Each row is a point. Before rounding, the points of a table are all equally far from one centre. They may lie mostly on one side of it. Where is the centre, to within rounding?

Points (6 x 2):
[[ 0.63  0.09]
 [ 0.67 -0.02]
 [ 0.52  0.23]
 [ 0.62  0.12]
 [ 0.14  0.32]
 [ 0.24  0.33]]
Centre: [ 0.24 -0.11]

Points:
[[ 0.22 -0.13 -0.79 -0.13 -0.05 -0.05 -0.67 -0.02 -0.01]
 [ 0.03 -0.36 -0.27 -0.29  0.23 -0.37 -0.91  0.15 -0.10]
 [ 0.02 -0.39  0.28  0.34 -0.25  0.17 -0.82  0.50  0.32]
 [ 0.26 -0.51 -0.51 -0.27 -0.36  0.00 -0.58 -0.26  0.32]
 [ 0.18 -0.39 -0.20 -0.14 -0.43  0.46 -0.72 -0.33  0.15]
 [ 0.24  0.18 -0.23  0.10  0.08 -0.79 -0.49 -0.22  0.19]
 [-0.09 -0.18 -0.42  0.22 -0.45 -0.54 -0.59 -0.32  0.21]
 [ 0.44 -0.19 -0.26  0.15 -0.09  0.15 -1.14 -0.18  0.40]
 [ 0.01 -0.21 -0.09 -0.16 -0.15 -0.14  0.25 -0.40  0.28]
 [ 0.29 -0.34 -0.09  0.13 -0.23 -0.20 -1.13 -0.37  0.42]
 [ 0.17 -0.06 -0.49  0.72 -0.01  0.29 -0.43  0.23  0.35]
 [ 0.07 -0.10 -0.04  0.61  0.47  0.02 -0.88 -0.32 -0.33]]
Centre: [ 0.25 -0.27 -0.01  0.23  0.01 -0.07 -0.41 -0.07  0.04]

Points (27 x 24):
[[ 0.29  0.68 -0.11  0.30  0.23  0.62 -1.06  0.01  0.27  0.16 -0.59  0.47
   0.15 -0.07  0.27  0.35 -0.07 -0.15 -0.13  0.31  0.26 -0.51  0.10 -0.67]
 [ 0.58  0.19 -0.31  0.68  0.28  0.74 -0.44  0.03  0.30 -0.49 -0.19  0.21
   0.26 -0.25  0.08  0.21  0.21  0.50 -0.64 -0.19 -0.12 -0.77  0.18 -0.30]
 [ 0.47  0.07  0.16  0.59  0.25  0.08 -0.54 -0.05  0.12 -0.23  0.27 -0.36
  -0.10  0.03 -0.18  0.11  0.32  0.67 -0.90  0.13 -0.50 -0.43  0.05 -0.25]
 [ 0.35 -0.30 -0.58  0.74  0.04  0.44 -0.71  0.12  0.41  0.06  0.00 -0.28
   0.18 -0.38 -0.44  0.24 -0.47  0.25 -0.41  0.13  0.08 -0.41  0.14 -0.83]
 [ 0.43  0.11 -0.04  0.28 -0.12  0.56 -0.83  0.31 -0.11 -0.37  0.03  0.38
   0.52  0.11  0.53  0.11  0.38 -0.06 -0.18  0.06  0.41 -0.40  0.40 -0.68]
 [ 0.63  0.23 -0.29  0.58 -0.48  0.38 -0.77  0.21 -0.30  0.05  0.11  0.48
   0.05  0.12  0.12  0.37  0.06 -0.01 -0.78 -0.01  0.20 -0.22  0.43 -0.32]
 [ 0.08  0.09  0.17  0.53  0.35 -0.19 -0.08  0.15  0.08 -0.29 -0.43 -0.12
  -0.22 -0.13  0.18  0.23  0.71 -0.13 -0.41  0.05  0.81 -0.55 -0.07 -0.70]
 [ 0.56  0.22 -0.10  0.39  0.53  0.34 -0.83  0.29  0.21  0.24  0.02  0.06
   0.39 -0.07  0.24 -0.11  0.25  0.02 -0.71  0.38 -0.78 -0.31  0.17 -0.62]
 [ 0.23  0.09  0.12  0.79  0.28  0.09 -0.79  0.17  0.09 -0.05 -0.16 -0.28
   0.02 -0.40  0.18 -0.29  0.66 -0.09 -0.52 -0.06 -0.58 -0.26  0.08 -0.49]
 [ 0.37 -0.18 -0.17  0.60 -0.55  0.19 -0.27 -0.08  0.34  0.25  0.30  0.08
  -0.23 -0.02 -0.37  0.61 -0.14  0.01 -0.61 -0.03  0.26 -0.01  0.08 -0.91]
 [-0.07  0.11  0.09  0.39  0.13 -0.27 -0.71  0.60  0.12  0.60 -0.32 -0.53
  -0.12 -0.15 -0.03 -0.22 -0.35  0.26 -0.45 -0.08 -0.17 -0.62  0.10 -0.36]
 [ 0.51  0.23  0.52  0.27 -0.23  0.17 -0.96  0.10 -0.35 -0.13  0.07  0.32
  -0.17  0.51  0.00 -0.07 -0.02  0.22 -0.23  0.03 -0.17 -0.08 -0.10 -0.65]
 [ 0.93  0.25  0.09  0.71  0.07  0.14 -0.21  0.50  0.22 -0.12  0.33 -0.46
  -0.15 -0.28 -0.11 -0.04  0.00  0.15 -0.47 -0.19 -0.43 -0.51  0.40 -0.29]
 [ 0.76 -0.05  0.05 -0.07 -0.13 -0.08 -0.89  0.25 -0.17  0.04 -0.10  0.15
  -0.08 -0.23 -0.02 -0.37  0.13 -0.24 -0.88  0.21 -0.06 -0.71  0.19 -0.47]
 [-0.13 -0.22  0.02  0.31  0.44  0.83 -0.49  0.01  0.32 -0.28  0.15 -0.45
   0.29 -0.46  0.11  0.33  0.79  0.36 -0.57 -0.08  0.21 -0.19  0.23 -0.25]
 [-0.04  0.17  0.04  0.42  0.53 -0.13 -0.47  0.56  0.27 -0.33  0.01  0.11
   0.33  0.47 -0.22 -0.20  0.54  0.25 -0.23  0.06 -0.49 -0.56  0.23 -0.78]
 [-0.16 -0.16 -0.08  0.35  0.46  0.20 -0.22  0.45  0.38 -0.26 -0.40  0.19
  -0.16  0.41 -0.29 -0.68  0.31  0.25 -0.27  0.58 -0.19 -0.36  0.67 -0.50]
 [ 0.13  0.51  0.43  0.02  0.28 -0.39 -0.89  0.32  0.00 -0.13 -0.36 -0.42
  -0.14 -0.34  0.47  0.41  0.41 -0.21 -0.27  0.09  0.19  0.05  0.42 -0.51]
 [-0.16 -0.40 -0.51  0.28  0.17  0.33 -0.42  0.60  0.14  0.05 -0.29  0.16
   0.14 -0.10  0.58 -0.36  0.84  0.15 -0.32  0.45  0.12 -0.02  0.02 -0.44]
 [ 0.41 -0.51  0.08  0.43 -0.25 -0.02 -0.23  0.73  0.71 -0.02  0.11  0.04
  -0.47  0.41 -0.38  0.12  0.15 -0.18 -0.99 -0.03 -0.17 -0.13  0.51 -0.15]
 [ 0.77 -0.22  0.03  0.39 -0.20  0.28 -0.42  0.38 -0.07  0.02 -0.73  0.31
  -0.02 -0.11 -0.01 -0.27  0.04 -0.48 -0.71  0.61  0.18  0.14  0.27 -0.79]
 [ 0.61  0.18 -0.21 -0.58  0.46  0.27 -0.58  0.19  0.06 -0.04 -0.61 -0.01
  -0.58 -0.14 -0.53  0.14  0.48  0.45 -0.74  0.24  0.25 -0.45  0.04 -0.36]
 [ 0.67 -0.32 -0.10  0.19 -0.34  0.17 -0.52  0.14  0.16  0.08 -0.17 -0.37
  -0.02 -0.02  0.25  0.75 -0.47  0.07 -0.22  0.06 -0.35 -0.87  0.46 -0.49]
 [ 0.46  0.07  0.02 -0.06 -0.14  0.58 -0.58  0.34  0.63 -0.11 -0.16 -0.10
   0.12  0.22  0.31 -0.70  0.35  0.18 -0.56 -0.26 -0.16 -0.50  0.14 -0.15]
 [ 0.42 -0.04 -0.34  0.13  0.06  0.22 -1.04  0.27  0.04 -0.19 -0.36 -0.20
  -0.23  0.06 -0.07  0.07  0.51 -0.56 -0.94  0.39  0.10 -0.56  0.45 -0.51]
 [ 0.47  0.18  0.40  0.05  0.10 -0.01 -0.99  0.34  0.21  0.02 -0.12 -0.12
  -0.05  0.54  0.38  0.50  0.01 -0.36 -0.09 -0.08 -0.22  0.37  0.08 -0.90]
 [ 0.15  0.16 -0.26  0.15  0.50  0.51 -0.18  0.68  0.32  0.18 -0.35  0.50
   0.37  0.23  0.20  0.48  0.23  0.28 -1.05  0.13 -0.26 -0.48  0.36 -0.66]]
Centre: [ 0.23 -0.06 -0.01  0.10  0.23  0.23 -0.30  0.31  0.22 -0.05 -0.20  0.06
 -0.02 -0.03 -0.14  0.29  0.04 -0.07 -0.19  0.16  0.02 -0.09  0.08 -0.12]
